Each row is a point. A path goes straight from each point to the next, and from the last back to the first. The post is the endless flat space through its rows: a point in 2 columns, a line in 3, a plane in 4, and so on, so that a path can go around it. How many times does the path go around the post? Going back the other way cancels.

Post (2 x 3):
[[ 22  11 -31]
 [-12 -12  -2]]
Path (20 x 3):
[[-48  -4   8]
 [ 17  28 -14]
 [ 41  11 -24]
 [ 10 -19 -31]
 [ -9  -3 -21]
 [-23   7  -1]
 [ 19  39  15]
 [ -4 -56  11]
 [-18 -50 -21]
 [-24 -11 -41]
 [-28   4  -3]
 [  2 -30 -60]
 [ 41 -12 -39]
 [ 31 -14   3]
 [-36  -6  39]
 [  5  19 -29]
 [  3 -19 -37]
 [ -1 -24  -5]
 [-26 -12  45]
 [-17  16  -2]]
Times around: 0

Post (3 x 4):
[[ -8  26 -13  -3]
 [ 25 -26  12  17]
 [-11 -13  -8  16]]
Path (32 x 4):
[[ 24  24   1 -20]
 [-31  -1 -55  -2]
 [ 26 -27 -16  21]
 [ 11  36   0   8]
 [ 15 -44  38  36]
 [-20  -8   7   4]
 [ 13  12 -12 -21]
 [  4  39 -25 -30]
 [ -5   7  -7 -11]
 [-16  13  22 -14]
 [-11  -1 -27 -26]
 [  7  13 -29  -3]
 [-11  18 -24  18]
 [ -7  17  -5  15]
 [-11 -16  32  21]
 [-12 -49   8  -1]
 [ 44 -16 -14 -20]
 [ 29   8 -39   2]
 [-12  13 -21  30]
 [ 52 -14  47  20]
 [-37 -41  18  20]
 [ -9   7 -10 -15]
 [-34 -20 -44   4]
 [ 13  37 -25  -5]
 [  3   8   0  30]
 [-45  60   4   4]
 [ -8 -15  11   1]
 [  9  -9 -28 -25]
 [ 37  12 -33  -5]
 [-25 -18 -36  37]
 [ 22 -60 -16  18]
 [ 39  -7   1 -30]]
Times around: 4

Post (7 x 8):
[[  0 -12   9  -7  -4 -27  -3  13]
 [ 15  20  12 -14  10  24  24  -8]
 [-20  13   9  12   0  -4  -8 -10]
 [  5  14 -12  -7   7  -3   3  10]
 [ 12 -13  -1   3   9  -8 -18   8]
 [ 49  32  22 -23   9 -14   9  -2]
 [ -7  16  -5   3  -8 -10  23 -23]]
Path (26 x 8):
[[  2  27  10   8  -5   1 -11  -6]
 [ -4 -30   1  25   1  -2  -7   7]
 [  4  -5  39 -15  27  -7  -3  19]
 [ 23  27  -9 -46  10 -11  19  34]
 [ -5  19 -13   5  12  -3   7 -22]
 [ 60   1   1 -21  23  -2  27 -21]
 [ 39   0  46 -50   2  -4  43 -18]
 [ 10  25  21 -14  -4  -7   1  -2]
 [ -4  26   4 -17   0  23  28  23]
 [ -7  23 -22  12  28  11   6  21]
 [-25  19   1  -1  21 -24   1  20]
 [ 49  37 -13 -28   1 -31  32 -17]
 [ 56  -3 -17 -38  20 -16  13   5]
 [-25  47  24   9  13  16  -2  -3]
 [ -7  13   2   0   0   4  19  13]
 [ 22 -25 -11  13  21   8  -6  -5]
 [  3  17   8 -23   3  -3  28  -4]
 [ 17  18  24 -12  -5  10  -2 -33]
 [-13  35 -10  -5 -15 -13  10  12]
 [ 18  21  21  16   2 -20  17  -4]
 [  6   2  -9 -10   2 -32  24  -8]
 [ 48  27   8  -6  31 -21 -47 -22]
 [ -3  15  12  -2  18 -41 -22 -11]
 [ 12  -2 -18  -8   9   1 -19 -13]
 [ 33 -15  17 -37 -15 -10  19  23]
 [ 14 -13   3 -35 -19 -36  22  -7]]
Times around: 3
